Each row is a point. To make a cloud, some directions were put in groups of two or more. Within a group, all points are equally far from the middle, so they leave a hole (a ring in 2 directions, a hollow ball in 3). The other directions are filled evenly. Then the cloud was stretched, turned, moved and blurred a little. Count the holes, and give their numbers of directions, smallest first.

Cloud (13 x 2):
[[-2.9  3.2]
 [-5.4  6.2]
 [-5.8 -2.3]
 [-1.3 -3.7]
 [-9.5  0.0]
 [-4.0  0.7]
 [ 0.8 -2.7]
 [-7.1 -1.9]
 [-2.5  4.0]
 [-4.4 -1.5]
 [-1.7  3.7]
 [ 0.6  1.1]
 [ 1.0  0.5]]
Holes: 0

Cloud (15 x 2):
[[ 4.6 -3.4]
 [-1.0 -6.8]
 [ 1.7 -6.2]
 [ 1.5  3.9]
 [-3.7 -3.0]
 [ 5.1  2.4]
 [-1.1  2.5]
 [-3.7 -3.7]
 [ 5.6  0.4]
 [-1.6 -6.6]
 [ 4.7  3.0]
 [-3.7 -2.7]
 [ 4.8  2.9]
 [-3.5 -4.3]
 [-3.3 -1.0]]
Holes: 1 (2)

Cloud (13 x 2):
[[ 4.0 -5.9]
 [-2.8 -3.2]
 [-1.2 -5.6]
 [ 4.3  0.5]
 [ 3.4 -6.6]
 [ 0.2  4.3]
 [-2.7  2.9]
 [-3.1  2.0]
 [-1.0  4.2]
 [ 3.1 -6.8]
 [-3.2  1.7]
 [-2.3 -4.2]
 [-0.5 -6.3]]
Holes: 1 (2)

Cloud (19 x 3):
[[-2.8 -1.3  0.5]
 [-1.5  1.2 -0.3]
 [-0.1  3.7 -4.4]
 [ 1.4  1.1 -3.9]
 [-7.0 -2.1 -1.9]
 [ 2.2 -8.3 -1.6]
 [ 2.7  6.3 -4.5]
 [-2.3 -4.5 -6.5]
 [-3.6  6.0 -1.1]
 [-4.3  3.6  2.4]
 [-0.8  4.4 -3.7]
 [-7.8  0.0 -2.0]
 [-2.2  4.8  4.5]
 [-3.0  0.9 -3.9]
 [-2.7  1.2 -2.7]
 [ 1.8 -2.7  3.0]
 [ 6.1  3.6 -3.3]
 [-7.2  0.5  0.3]
 [-3.4 -4.0 -7.0]]
Holes: 0

Cloud (21 x 3):
[[ 6.3  4.9  1.4]
 [-2.9  0.3 -1.7]
 [ 1.8  0.3 -4.9]
 [ 7.4  0.4  0.7]
 [-3.3 -2.5  5.2]
 [-1.4 -5.8  5.2]
 [-3.4 -1.4 -1.2]
 [ 5.0  6.4 -3.3]
 [ 1.3  6.4 -0.8]
 [ 1.6 -3.7  6.2]
 [-3.7  1.0  1.0]
 [-1.4 -5.8  5.4]
 [-0.8  0.5 -4.0]
 [ 6.2  5.1  1.4]
 [ 5.5  6.2 -3.3]
 [-3.6 -4.0  0.2]
 [ 4.5 -4.5  0.5]
 [-1.7  0.6 -3.2]
 [-4.4 -2.2  2.3]
 [ 1.6  6.3  0.8]
 [ 2.8 -3.0  5.7]]
Holes: 1 (3)

Cloud (28 x 4):
[[ -4.3  -2.5   5.4   1.9]
 [ -6.3   3.7   2.5  -3.7]
 [  2.5  -1.4  -5.1  -6.9]
 [  3.8   2.1  -0.6  -0.9]
 [  1.7   1.7   4.2  -4.2]
 [ -5.2   0.9   1.1  -7.3]
 [ -6.5   0.9   1.9  -1.7]
 [ -1.4   4.0  -0.1  -1.4]
 [ -2.8  -2.3   1.2  -7.3]
 [ -2.9  -4.7  -4.3  -1.6]
 [  1.4  -4.6  -1.7  -5.5]
 [ -4.4   0.2   0.2   1.6]
 [ -0.9  -1.0  -2.3   2.5]
 [ -0.5   0.6  -2.3  -1.2]
 [  2.7   4.4  -1.9  -3.6]
 [  1.3   1.9  -4.2  -5.2]
 [ -2.2   4.1   6.4   2.5]
 [ -2.8   1.0   0.1  -5.2]
 [  4.3   5.0  -3.1  -2.6]
 [ -1.9   4.5   3.5  -1.5]
 [ -4.7   1.9  -0.2  -5.3]
 [ -0.6  -6.4  -1.2  -7.6]
 [  1.2  -1.2  -0.3 -10.9]
 [ -1.9   5.0   3.2  -3.7]
 [  5.9  -2.2   2.9  -3.0]
 [  5.6   4.5  -4.1  -7.3]
 [  0.5  -1.0  -4.6  -6.1]
 [ -3.1  -1.4  -1.4  -9.3]]
Holes: 0

Cloud (32 x 4):
[[-5.5  1.5 -1.4  3.6]
 [-8.9  0.1  2.7  0.6]
 [ 3.3 -3.9  1.3  0.8]
 [-7.0  5.4  0.7  2.4]
 [-1.6 -3.5 -0.9 -4.6]
 [ 1.5 -4.6 -1.3 -0.4]
 [ 4.1  3.7 -2.2 -1.4]
 [ 4.7  3.6 -2.4  2.2]
 [ 0.7  2.1  5.4  5.9]
 [ 3.4  3.2 -4.9 -1.0]
 [-7.2  4.7  0.1 -0.6]
 [-5.5  4.3 -0.8  4.1]
 [-6.2 -0.3  0.4  3.2]
 [ 3.3 -3.3  1.9 -2.1]
 [-0.9 -1.4 -4.8 -4.1]
 [-0.2 -3.5  2.2 -4.1]
 [-1.8  4.4  6.3  5.4]
 [-5.0 -0.3  8.0  3.2]
 [-1.8  2.8  6.8 -0.8]
 [-3.0  4.0  7.6  4.4]
 [-2.0 -2.2 -2.3  2.4]
 [ 5.4 -0.7  2.0  2.1]
 [-0.7  4.4 -2.7 -3.3]
 [-7.9 -1.3  5.2 -0.2]
 [-0.6  5.1  3.2  6.0]
 [ 2.6  2.0  3.0 -2.3]
 [-2.8  4.7  6.7  0.9]
 [-4.2  1.4  8.7  2.7]
 [-3.1  0.2  7.7  4.7]
 [ 4.0 -3.3  1.7  0.7]
 [-0.2  0.9  6.1  5.6]
 [-1.3  5.1 -1.0 -2.7]]
Holes: 2 (2, 2)
